Every row gives one point. Each copy is the shape, with its points in the same order, stretched, turned, moved and blurred by noise. Is it also mirrored, or only turned?

Shape:
[[  9   1]
 [ 26 -10]
 [-46  43]
 [-12 -22]
 [ -8  24]]
Copy 1:
[[ 14  11]
 [ 30   2]
 [-33  51]
 [ -2 -14]
 [ -2  34]]
Copy 1 is: only turned
Copy 2:
[[  6   5]
 [ 20  10]
 [-52  -1]
 [  7 -20]
 [-17  12]]
Copy 2 is: only turned
Copy 3:
[[ -3 -20]
 [  0 -41]
 [ -7  60]
 [-34 -14]
 [  2   7]]
Copy 3 is: only turned
Copy 4, 5 rows:
[[  8 -13]
 [ 29 -15]
 [-57  -6]
 [ 11  18]
 [-20 -16]]
Copy 4 is: mirrored

Shape (7 x 3):
[[ 26 -31  33]
 [ 17   4 -17]
 [-13  52 -26]
 [  8 -27  24]
 [ 24   3  30]
 [  5 -23  28]
 [-19  40 -24]]
Copy 1:
[[-20 -54 -15]
 [ 22 -11  15]
 [ -1  28  48]
 [-21 -31 -12]
 [-34 -48  12]
 [-27 -30 -10]
 [  0  32  38]]
Copy 1 is: only turned
Copy 2:
[[-10  15  47]
 [-20  -3 -16]
 [ 17   2 -60]
 [ -1   2  36]
 [  4  30  21]
 [  7   3  38]
 [ 16  -7 -49]]
Copy 2 is: mirrored

Shape (10 x 6):
[[ 10  -9 -14  -5  16  -5]
 [-29  25 -17  -3  21 -12]
 [ -1  37   1 -24  10  -7]
 [  9  -6   3 -42  15 -23]
 [ 27 -25  25  24 -15  -8]
 [  5   7  38  24   7 -11]
 [ 17 -25  33  13 -23 -35]
 [ -5 -36  22   2 -14  12]
 [-18  31 -17  26  -8  10]
 [-11   3   1   7   4 -40]]
Copy 1:
[[  3 -21  -7   2   6   2]
 [  5  18  19   4  24 -25]
 [ 17  14  21  25  -7  -6]
 [  2 -21  16   5 -24  -7]
 [-31 -25 -16  28   2  20]
 [-26 -10  16  37  16  10]
 [-45 -25  -7  34 -10   4]
 [-35  -1   1   3  -1  23]
 [  3  41  -1  18  32  -6]
 [-22  -9  10  20   9 -22]]
Copy 1 is: only turned
Copy 2:
[[ -9 -10   8  -8   0 -18]
 [-17  38  -2   8  11 -45]
 [-15  34  32   1   1 -18]
 [ -9 -14  60   9 -11 -34]
 [  1 -42   3  21   4  40]
 [-23  -7   6  31  20  24]
 [ 16 -42  25  50   9  22]
 [-21 -46   4  28 -30  11]
 [ -6  39 -35   4   7  -2]
 [  8   4  15  34  21 -28]]
Copy 2 is: only turned

Shape:
[[  9  14  -5   4  -4 -35  19   6]
 [  5 -10  -6  25 -21  34 -14  22]
 [  5  -1   8  21  -9  27   1   3]
 [  5  22  25  -5  -6 -26  -3  -4]
 [ 28 -11  -5  -9 -18  31 -19  22]
 [  6 -28 -22  14 -26  27 -33 -11]
 [  5  25  16   1  -4  -6   1  -5]
 [  0  34   0  -6  19 -45   1  -2]
 [  7  34 -26   9 -11  -6 -11 -14]
 [-18  10  -8  -1   1   3 -30   6]
 [ 22 -20  -3   9   5  39  -2   3]
 [-32   9 -10 -29 -18  14 -11  -3]]
Copy 1, 12 rows:
[[ 35 -10 -14  -4 -14 -18  10 -26]
 [  2  -2 -22  37 -15   1 -13  21]
 [  4 -12 -17  17   2   5  -1  29]
 [ 25 -30  10 -13   5 -29 -12  -6]
 [ 11  -7  -6   9 -14  10 -36   5]
 [-20  15 -52  19   6 -20 -40  10]
 [ 22 -19   4 -14   2 -17  -6  13]
 [ 39   7  14 -25   6 -33   6 -17]
 [ 33  19 -27 -23 -12 -33 -10  19]
 [ -4  21   5   0   2 -33 -21   5]
 [ -4   3 -19  13  15  25  -8  21]
 [-32   2   1 -25 -18 -28 -29  -2]]
Copy 1 is: mirrored
Copy 2, 12 rows:
[[  2  38  19  14  -1 -14  28 -10]
 [  0   3 -17 -10 -48   5 -24  30]
 [  1  -4  -7  -6 -29  16 -14   1]
 [-24   4  18  -8   5  -3  29 -20]
 [ 13 -11 -14 -16 -31 -12  -3  38]
 [-14  19 -50   3 -23   9  -6  43]
 [-11   3  10  -8   0   0  13 -23]
 [-15  33  22   7  31 -19  19 -25]
 [ -6  48 -18  -6   8 -13   3 -10]
 [-31   8 -17   5   0 -15 -17  10]
 [ 24 -12 -16  -1 -20  18 -14  22]
 [-27 -13 -36  26   4 -31   4 -13]]
Copy 2 is: mirrored
Copy 3:
[[ -3   1 -22  22   3   0   9  48]
 [ 10 -16  17  25   2  35 -15 -26]
 [ 14 -21   5   4   3  29   7 -13]
 [-10   3   4  -7  -9  -3  -8  51]
 [  2 -23  -5  15 -25  19 -37 -25]
 [ 39   1  14  22  -5  -4 -17 -49]
 [ -7   0  -3 -11   3   7  -1  29]
 [-36   5 -11  -1  12 -26   9  57]
 [  0  16 -22  -1  32  -5  -8   7]
 [-27  18  23   7   5  -7  -2  -8]
 [ 14 -42  -5   5 -17  14   7 -33]
 [-24  55   2   1 -17  20   8 -15]]
Copy 3 is: only turned
Copy 4:
[[ 10  18  23  25  -9  13  36 -15]
 [ -6 -44 -29  -9  31 -12  -6   6]
 [ -9 -36  -9 -21   7   2   1  -2]
 [ 26  -2  30  13 -32  10  -1 -12]
 [  5 -23 -40  -2  12  -6  -7  36]
 [ -6 -33 -60  16   8   9 -27   1]
 [ 22  -6  17  -3 -17  14   5 -11]
 [ 16  35  44  29  -8  25   5 -20]
 [ 28  17 -13  18  19  36   2 -22]
 [  4  -6  -4  16  15  -2 -35  -8]
 [-29 -26 -20 -29   5   5  -1  21]
 [ 11   3 -26   4  -1 -24 -24  -8]]
Copy 4 is: mirrored

Shape, 15 rows:
[[-17  -9  20 -24  34  -7 -10 -33  -9  -7 -27]
 [ -6  -2   7  12  -8  19  -9  -9   9   1  25]
 [-28 -30  -1  28   3 -14  -7   1  11  16   9]
 [-16 -10  19  -7  40 -10  15 -24 -13 -21 -13]
 [  3   3  21  -7   2   9  -6  26  18 -13   3]
 [-18 -25   0  20 -10 -21 -12  -1 -10  22  -3]
 [ -9   3   8  20 -12  12   5  -3   6 -13  13]
 [  2  11  29  12 -16  12   8 -14  -2   1   1]
 [ 13  -4  26   2 -15  22  13   1  13  -7  14]
 [  5 -14 -14 -30  35  -9   1  -2  -2  -2 -39]
 [ 18  -2   4 -20  12  -9   4  25  12  -3  29]
 [  7 -19  -9   4  -7 -27 -23   4  -2  -6  -9]
 [-16 -32 -11 -13   3 -33  -4  -1  19   1  -3]
 [ -2 -33  -3 -11  -7  -7 -11  13 -12  -5  -1]
 [-42  17  24  -2  -7   7  16 -28 -28  -9   1]]
Copy 1:
[[-60   5  -4 -15   9  -5 -27   8  -9   6   3]
 [  3  -6  -7   3  -2  23  18 -30  -5 -18  13]
 [ 19 -28 -21 -15  -4 -10  -8 -35 -25   8  35]
 [-46  -3  -6  16  30 -15 -24  -3 -15   8  -2]
 [  2  10  27   9   9  -7   3  -2   0 -10  19]
 [ 15 -19 -34 -10 -22   0 -16 -13 -24  13  32]
 [  8 -10  -8  11   2  11  21 -23 -23 -10   0]
 [-23 -10 -10  19 -20  10  27   3 -13 -15  -4]
 [ -2  -9   6  19  -1   4  26  -1  -1 -37  12]
 [-19  -3  -3 -24  33  -7 -44  23   9   1  -7]
 [ 22  11   6  14  16 -15 -10  -5  41 -10  10]
 [ 22  -2 -20  -7 -15  -3 -40  -7 -12 -11  13]
 [ 15 -12 -28 -29   6 -37 -26 -20  -8  -9  22]
 [ 21   1 -16  -9  11   7 -24   6 -13 -17  34]
 [-49  17 -34   6   6  11  30  -5 -34  17 -12]]
Copy 1 is: mirrored
Copy 2, 15 rows:
[[-11   1  27  33  33 -17 -18 -12  14 -12  22]
 [  8  -5 -11  10  -6   7  -5   0  11 -19 -11]
 [ 25 -17  -1  23 -17  -8 -26 -21   2  11  -7]
 [ -4 -12  44  28  14 -28   5   6  10 -14  23]
 [ -8   2 -15  11 -13  -1   1  20   5   8  17]
 [ 26  -6 -10   8  -4  -7 -34 -24 -17  13  -5]
 [  1 -15   3   8 -15   0  -3  10  -5 -11 -16]
 [  0  14  13   8  -4  12  -1   9 -11 -21  -9]
 [ -7  11   4  -1 -16  11   6   8   7 -22   9]
 [-25  -4  -1  13  30 -23   2 -39  16  24  34]
 [  4  12 -32  -4 -14 -32  28   7  20   9  32]
 [ -2 -11 -20  -9   3 -26 -27 -12   3  31  -6]
 [ -4 -11 -14  14 -11 -46 -28 -33  14  20  14]
 [  2 -14 -22  -7  -3 -17 -28 -13  -6   6  25]
 [ 11  -9  21  33   5  -9 -15  14 -39 -48   1]]
Copy 2 is: only turned
Copy 3:
[[-31 -22  23 -27 -12   9  22   7 -19  13   3]
 [ 10  14  28  -4   2  10  -2 -11   8  -9  -3]
 [-21  -7  13  12  -1  -4   6 -28  11 -33   5]
 [-31 -18  27   0  -4  15  23  -3 -26  22   5]
 [  1   5  10  12  -8  18   1  27   4 -10   0]
 [-17  -5  -6   2 -10  -7  12 -29  13 -26  -7]
 [  5   4  17  10  10  17   0 -10   8  -3  -9]
 [ 13  -7  17   1 -10  18   0  -9  15  12 -15]
 [ 26  -1  24  11 -12  17   0   2   0  -3 -12]
 [-21 -20 -11 -14   0 -13  11  14 -34   2  19]
 [ -2  25  12  21  -9 -10   4  26  -4  -8   4]
 [-21   4  -8  -5   0  -6   1   0  -6 -21 -21]
 [-25 -10   5   7   8 -26  21   7  -4 -32  -4]
 [ -5   5  -7   1  -6  -1  22   0 -16 -27  -9]
 [ -7  -5  15  -3   9  21  43 -11  18  23  -5]]
Copy 3 is: only turned
Copy 4 (15 x 11):
[[ -1  44  31  -7   8  27   0 -30 -12 -25  18]
 [-14 -35 -23  16 -11   0 -11 -22 -13 -17  17]
 [-27 -12  -3  12  -7 -24 -21 -49  15 -21 -13]
 [-19  38  35 -12   2   4  12 -23 -18 -33  23]
 [-23  -9   3   9 -19  18 -15  29  11  -2  14]
 [ -5   2  -3  21  -6 -21 -20 -44   8 -14 -20]
 [-25 -15 -14  27  -8   2   0 -12 -22 -17  10]
 [-19   4   1  31 -15   5  -6 -20 -23  -6  31]
 [-19 -24   6  18 -33  10 -13   5 -21  -4  25]
 [ 20  29  40 -13  18  24  21   7   8   6 -18]
 [  2 -27 -11  -5 -36  -1   6  26  25  -9  13]
 [ 16  -3  -2  22  -3  -3  -9  -9   5 -21 -20]
 [ -6   2  10   5 -19   8   0 -24  18 -28 -24]
 [ -6  -9   8   1 -15   0 -26  -3  -7  -7 -26]
 [-38  38 -21  10  -6   7  -4 -50 -35 -20  19]]
Copy 4 is: only turned

Shape (17 x 12):
[[ -4  -5   9 -31 -16 -24  20  -7  23 -48 -10 -39]
 [ -4   4  22 -27  -9  -2   9  17  -9   1  16 -15]
 [-11   0   0  26 -37  -9 -15 -13  -1   3   2  -4]
 [ 34  -2  -7 -11  33 -21   4 -16 -11  46  10   1]
 [-10  -5  16  -4  -7   8 -34   4 -19   4  30  -8]
 [ -3   4 -25 -11  -1  10   4  13  22  -8  22   5]
 [ 21 -21  17  -8 -10 -13 -14 -11   8  13  16   9]
 [-22  11   5  -9  27 -17  12 -35  29  -5   9  -9]
 [  5   0 -17  -8  -2  23 -16   2  -8  -4  -4 -33]
 [ 23  19  29 -18   2 -32 -19   2 -16   2 -27   5]
 [  3  17   3  31  26  -8  -9  25 -11  14  14 -17]
 [ -6 -35   6  21 -36  15   9   3  44  -8  -4 -19]
 [ -9  -3  18   7 -29   9  -2   5   5  10   1   0]
 [ 31 -15   5 -19   0  16   0 -17  16  43  33  -8]
 [ -3 -35 -20   6  20  -7  36  -6  27  21  -2  -1]
 [-22  -6 -16 -40  -8   5 -48  24  40 -10  12 -27]
 [  4  15   2 -21  22 -10 -36 -20   7 -21 -15  31]]
Copy 1:
[[-15  10  11  27   3  12 -36  13 -22  34 -25 -11]
 [-10   3   0   5  10 -22 -21   5  11  10 -28   6]
 [-30 -19  13 -14  -8   0 -15  -1  -5 -13  27  -6]
 [ -5   3 -19   3   8  -3  38 -15  15   4  43  27]
 [-30  -4   7 -18 -12 -33   4  -4  31  -4   0 -16]
 [ 18 -22  10   5 -19  -4  10   9 -15 -11 -10  -1]
 [-27   2  20  -3  -9 -30  19 -13 -11  -4  19  14]
 [-18 -14  -9   2  -3  32  16  29   4  10  -6   9]
 [ 12   7   7  -7 -13   1  -8 -12   9   6   4  -3]
 [-45  16 -17  32  16  11 -15 -42  26  -3 -21   2]
 [  1  -8 -25 -25  34  10  27  10  26 -11 -12 -30]
 [  9  -5  41 -33 -16 -11 -12  24 -58 -12   8  14]
 [-15 -10  14 -16  -3 -13 -19  -2  -9 -19  -6  16]
 [ 13  -5  38 -15 -12 -26  24  -1  -6  -4  38  45]
 [ 19  -5 -10 -22 -11  -5  26  25 -53  -2  28  25]
 [ 15  27  24  27 -45  -5 -16  15  13 -17  -4 -15]
 [-42  -2 -10  30 -26  18  16 -42  19 -11 -32  -3]]
Copy 1 is: mirrored
Copy 2:
[[ 21  33 -31 -12 -26  16 -12  -3 -49 -19   7   9]
 [  9  25   4 -10  -4  30 -12 -26 -22  25   9  -1]
 [ 26 -17   1 -15   0 -15  22  19   4  -3 -27  -5]
 [-24  41   2  25 -16  21 -13 -39  19  20  -1   6]
 [-10   2  18 -23  -3   7  20 -12  -8  23 -13 -18]
 [-40  -3  -3  14  -8   7 -12 -11 -25   9  14  -8]
 [ -8  26  12  -4 -16  -7  -3 -21 -12  30 -23  13]
 [-12  11 -21   5 -46  16  -9  -8   7  -7  15  -9]
 [-12   7 -15  -9  13   1  29  -7 -12  -4   9 -10]
 [ 20  30  13 -34  -4  13 -39 -25   3   0 -24  22]
 [-13  18   1   2   8  36   5  22  21  -3   3 -26]
 [ 11   3 -29  -4  -7 -15  30  44 -22  10   2   8]
 [ 23  -4   0 -19   3  -5   9   4  -5  20  -3   5]
 [-29  36  -8  19 -11  -9   3 -40  -1  54   5   0]
 [-24  16 -29  42 -19  27  16  12  -1   1  23  21]
 [-60  -2 -35 -30  -1  12  -4 -18 -42  19  -5  -2]
 [-29  -4  19 -25 -24 -10 -35 -34  -6 -11  -7  17]]
Copy 2 is: only turned
